Each row of a before or after table is a point. One or more steps were done to the points. Then noise was added and the rows were shuffled. The steps act on columns, c1 being the first. Write out the steps. A step turns or swaps two columns, mirrors them in a line or flattens them onto one, adds a multiple of one to another, or multiplies or shifts one. Angles are multiples of 10 degrees, from the lower column toward the higher: turns from -170 to 170, lines from 10 to 170 but not 90. Use the fewest steps. Two steps may share a column if one is a turn and the other turns, adds or multiplies; they go together, in the order done. Otherwise the lowest column goes first.

Before (12 x 2):
[[-0.02 -0.31]
 [-0.01  0.10]
 [ 0.55  0.28]
 [ 0.31 -0.05]
 [ 0.18  0.27]
 [ 0.20  0.12]
 [ 0.38 -0.40]
 [ 0.45 -0.13]
 [-0.04  0.30]
 [-0.07  0.35]
 [-0.13  0.41]
 [ 0.16 -0.02]]
After (12 x 2):
[[ 0.17 -0.11]
 [ 0.14  0.25]
 [ 0.37  0.58]
 [ 0.04  0.00]
 [ 0.30 -0.82]
 [ 0.00  0.20]
 [-0.01  0.61]
 [-0.08  0.83]
 [-0.08 -0.68]
 [ 0.32 -0.26]
 [-0.05  0.75]
 [ 0.16  0.54]]
Steps: multiply c1 by 0.7; multiply c2 by 2

Before (12 x 4):
[[-0.46  0.40 -0.28  0.21]
 [-0.29  0.68 -0.21 -0.02]
 [-0.02 -0.25 -0.13  0.08]
 [ 0.39  0.52 -0.22  0.19]
 [-0.60  0.30 -0.53 -0.05]
 [-0.15  0.24 -0.32  0.43]
 [ 0.10 -0.26  0.02  0.60]
 [ 0.31 -0.09  0.07  0.23]
 [ 0.12  0.29  0.44  0.04]
 [-0.39  0.61  0.00 -0.15]
 [ 0.14 -0.32  0.23  0.05]
 [ 0.25 -0.24  0.45  0.09]]
After (12 x 4):
[[ 0.19 -0.27  0.25  0.37]
 [ 0.92 -0.20 -0.13 -0.17]
 [-0.45 -0.03  0.22  0.41]
 [-0.35 -0.18 -0.13  0.21]
 [ 0.37 -0.04 -0.53  0.03]
 [-0.24  0.18 -0.13 -0.04]
 [ 0.79  0.26 -0.30 -0.44]
 [ 0.94 -0.09  0.11 -0.10]
 [ 0.78  0.10 -0.33 -0.07]
 [-0.43  0.09  0.11  0.21]
 [-0.35  0.10 -0.43  0.40]
 [ 0.19 -0.64 -0.28 -0.03]]
Steps: turn c1 and c2 by -130 degrees; multiply c1 by 1.3; turn c3 and c4 by 50 degrees
